Rows are points. The ring and each string are closed loops that go straight from each point to the next, and from the last back to the first. Before rounding, they use only three directions, however many columns there are. How many times does the string pass through the ring? Passing back the other way cancels.

Ring (10 x 3)
22 -13 -8

15 12 0

5 26 6

-14 39 18

-19 38 26

-18 24 36

-12 8 33

-1 -14 19

8 -27 4

17 -28 -7
String (25 x 3)
-28 36 53

-19 11 23

-12 4 17

-12 -2 11

-11 -15 13

-5 -6 5

6 -7 16

17 -24 14

18 -43 -8

17 -45 -21

4 -20 -15

7 -2 6

24 -8 2

33 -3 3

16 8 13

4 7 4

-1 7 5

5 19 12

5 43 21

-13 60 17

-21 42 12

-17 25 10

-5 19 19

-14 36 38

-21 46 57
Times through: 3
String (28 x 3)
8 19 -8

-4 10 1

1 12 12

2 31 21

-15 56 21

-13 52 31

-5 27 26

-10 21 19

-19 20 13

-27 33 32

-13 12 15

-7 13 26

-5 14 40

-7 6 57

-10 -9 29

-9 -11 7

0 0 12

10 -14 19

15 -35 7

16 -45 -9

26 -36 -1

18 -15 5

0 -2 1

15 -22 -20

31 -17 -14

34 -4 -2

27 8 9

28 18 1
Times through: 1

Ring (6 x 4)
-4 -2 10 6

-4 -11 29 -17

-3 -22 12 -17

-3 -21 -22 6

-8 0 -41 25

-7 6 -25 23
String (29 x 4)
-10 2 -30 10

-12 12 -60 32

-7 4 -46 35

-4 -5 -29 30

-6 -2 -15 12

-10 9 -18 8

-9 12 -25 21

-7 9 -32 36

-4 -3 -23 28

-5 -5 -13 11

-10 6 -20 7

-12 14 -52 27

-12 9 -53 24

-10 2 -32 9

-6 -13 -51 22

-7 -10 -26 4

-5 -19 -21 1

0 -34 -12 -3

2 -40 0 -5

-1 -22 -1 1

-4 -15 -2 0

-3 -18 -1 -1

-6 -12 0 -11

-4 -24 2 -17

-1 -34 -6 -8

0 -29 -14 7

-3 -19 -16 9

-8 -5 -16 2

-6 -8 -21 10
Times through: 4

Ring (8 x 6)
-4 1 -6 17 -1 -17

7 -8 -4 -1 4 -17

4 -14 -8 -8 0 -14

-3 -14 -13 -8 -2 -11

-15 -8 -20 -1 -1 -8

-24 0 -21 14 -5 -9

-26 6 -17 31 -11 -13

-15 5 -10 29 -8 -17
String (25 x 6)
-16 7 -14 20 3 -13

-34 13 -14 60 -28 -19

-27 8 -11 52 -28 -20

-14 2 -9 30 -15 -18

-11 2 -4 38 -22 -22

-5 -4 -8 15 -8 -17

11 -7 -8 -20 24 -11

18 -12 -4 -22 18 -14

7 -16 -5 -2 -8 -17

-7 -11 -10 13 -17 -17

-6 -6 -12 5 -3 -14

16 -13 -7 -29 24 -11

11 -18 -4 -10 -5 -17

15 -15 -4 -15 7 -16

16 -9 -6 -27 29 -11

-3 -5 -10 4 1 -14

-10 -1 -5 36 -24 -22

-6 4 -4 29 -9 -20

0 5 -7 9 13 -15

-2 0 -11 -1 14 -12

-9 4 -12 10 10 -12

-39 13 -18 57 -28 -17

-32 10 -18 42 -16 -14

-4 1 -13 -4 20 -10

-6 0 -13 1 12 -11
Times through: 1

Ring (10 x 9)
3 0 -12 -3 0 -7 5 -9 3

5 -8 -1 5 4 -7 9 -10 -7

8 -12 9 11 7 -4 10 -7 -14

13 -7 15 18 9 0 6 -2 -15

22 10 17 27 10 9 -3 10 -11

24 22 9 24 7 13 -10 16 -2

17 18 0 13 3 11 -9 13 3

6 8 -10 -2 -1 5 -5 6 7

0 1 -16 -11 -4 0 -1 -2 9

-1 0 -18 -10 -3 -5 2 -7 8
String (29 x 9)
42 43 24 49 15 22 -18 29 -6

36 40 15 39 11 17 -15 23 -2

24 23 8 25 8 10 -8 13 -2

8 -6 4 6 4 2 3 0 -7

9 -14 14 11 6 4 5 1 -14

29 13 25 36 13 12 -4 14 -15

28 12 24 36 13 9 -2 11 -16

11 -22 23 18 10 -1 12 -5 -24

1 -26 9 3 5 -5 13 -10 -16

12 3 3 11 5 0 2 0 -5

19 14 5 21 8 0 0 1 -5

10 3 0 9 4 -2 3 -2 -3

-3 -21 -3 -7 0 -6 11 -12 -7

-11 -32 -9 -17 -2 -13 16 -20 -6

-10 -29 -10 -17 -2 -11 15 -18 -5

-1 -13 -6 -6 0 -5 8 -9 -3

14 17 -7 10 3 0 -3 2 4

16 23 -8 13 4 0 -4 2 6

10 5 -3 7 3 0 1 0 -1

-5 -23 -5 -9 0 -8 12 -13 -6

-6 -26 -5 -8 1 -13 16 -19 -9

1 -21 3 3 5 -13 16 -18 -14

-5 -36 6 -4 3 -11 19 -18 -18

2 -22 6 2 4 -5 12 -10 -13

2 -31 15 6 6 -5 15 -11 -21

24 1 26 33 13 6 3 6 -20

37 29 27 47 16 15 -9 19 -13

24 7 23 30 11 11 -3 12 -15

20 3 18 23 9 10 -2 10 -13
Times through: 1
String (25 x 9)
29 17 21 37 13 7 -2 9 -14

25 4 26 34 13 7 1 7 -19

6 -20 14 9 6 1 8 -3 -16

8 -4 2 6 3 1 3 0 -5

30 30 12 32 10 13 -11 18 -3

47 60 17 51 14 24 -24 34 2

27 26 11 27 8 18 -14 22 -1

4 -10 1 0 1 3 2 0 -4

-1 -16 -2 -6 0 0 5 -4 -4

6 5 -8 -3 -2 8 -6 8 6

8 17 -14 -3 -3 9 -11 11 13

18 29 -9 11 2 8 -11 12 11

-3 -15 -7 -9 -1 -3 6 -7 -2

-13 -25 -16 -24 -6 -7 9 -13 2

-4 3 -26 -18 -6 -5 0 -6 15

7 19 -21 -3 -2 -3 -4 -1 14

6 2 -8 0 1 -2 2 -3 2

-6 -20 -8 -11 -1 -7 10 -12 -3

-7 -21 -11 -13 -2 -12 13 -17 -3

7 -2 -2 4 3 -1 3 -3 -3

17 16 -1 17 6 -1 0 0 -1

14 4 4 17 8 -6 6 -7 -8

0 -28 7 2 5 -10 17 -16 -17

-4 -33 5 -5 2 -7 15 -14 -15

16 8 5 16 6 2 0 3 -5
Times through: 1

Ring (9 x 11)
-5 0 15 15 -8 -31 2 -16 1 5 12

-20 -21 17 -5 4 -18 -16 10 4 -1 4

-30 -32 9 -19 15 9 -24 28 5 -3 -5

-29 -29 0 -19 18 24 -19 28 2 0 -7

-19 -10 -11 -6 12 34 -2 9 -2 6 -3

-7 11 -15 12 1 29 12 -15 -5 10 6

4 26 -11 28 -10 11 23 -36 -6 13 16

9 30 -5 34 -15 -7 26 -43 -5 14 19

6 21 5 31 -16 -27 20 -37 -3 11 19
String (27 x 11)
-14 2 0 6 1 22 -10 -7 1 1 14

-24 -9 -8 -7 12 50 -16 10 0 -1 6

-31 -29 -14 -24 24 45 -11 33 -1 4 -16

-26 -28 -7 -19 19 21 -5 28 -1 6 -16

-20 -18 0 -8 11 10 -6 14 0 4 -5

-25 -15 10 -7 7 21 -28 10 5 -6 12

-22 -16 7 -6 8 11 -17 10 3 -1 5

-20 -23 1 -11 12 -1 -2 17 0 6 -10

-21 -27 -1 -13 14 -3 1 21 0 8 -16

-21 -17 4 -6 8 8 -11 11 2 2 0

-22 -26 -2 -14 15 5 -1 21 0 7 -14

-34 -40 -4 -30 25 27 -17 42 2 2 -20

-33 -33 -9 -26 24 40 -15 36 0 2 -17

-19 -19 -19 -13 18 25 13 19 -5 14 -22

-13 -5 -13 1 8 20 11 1 -4 11 -6

-7 6 -21 8 5 26 23 -9 -7 16 -5

2 27 -25 24 -4 38 27 -31 -9 16 10

-3 22 -6 23 -8 25 4 -29 -3 5 23

-8 8 1 14 -3 10 -1 -16 -1 4 15

-5 15 1 19 -7 11 0 -24 -1 4 22

3 31 0 32 -15 13 5 -42 -2 5 32

18 45 -14 47 -21 -4 41 -60 -9 20 23

16 34 -19 38 -15 -12 51 -48 -11 25 6

15 43 -16 43 -18 8 36 -55 -9 18 23

0 24 -6 25 -9 20 9 -32 -3 7 23

-9 8 -1 13 -2 15 0 -15 -1 4 15

-7 4 -10 10 1 11 15 -11 -4 12 1
Times through: 0
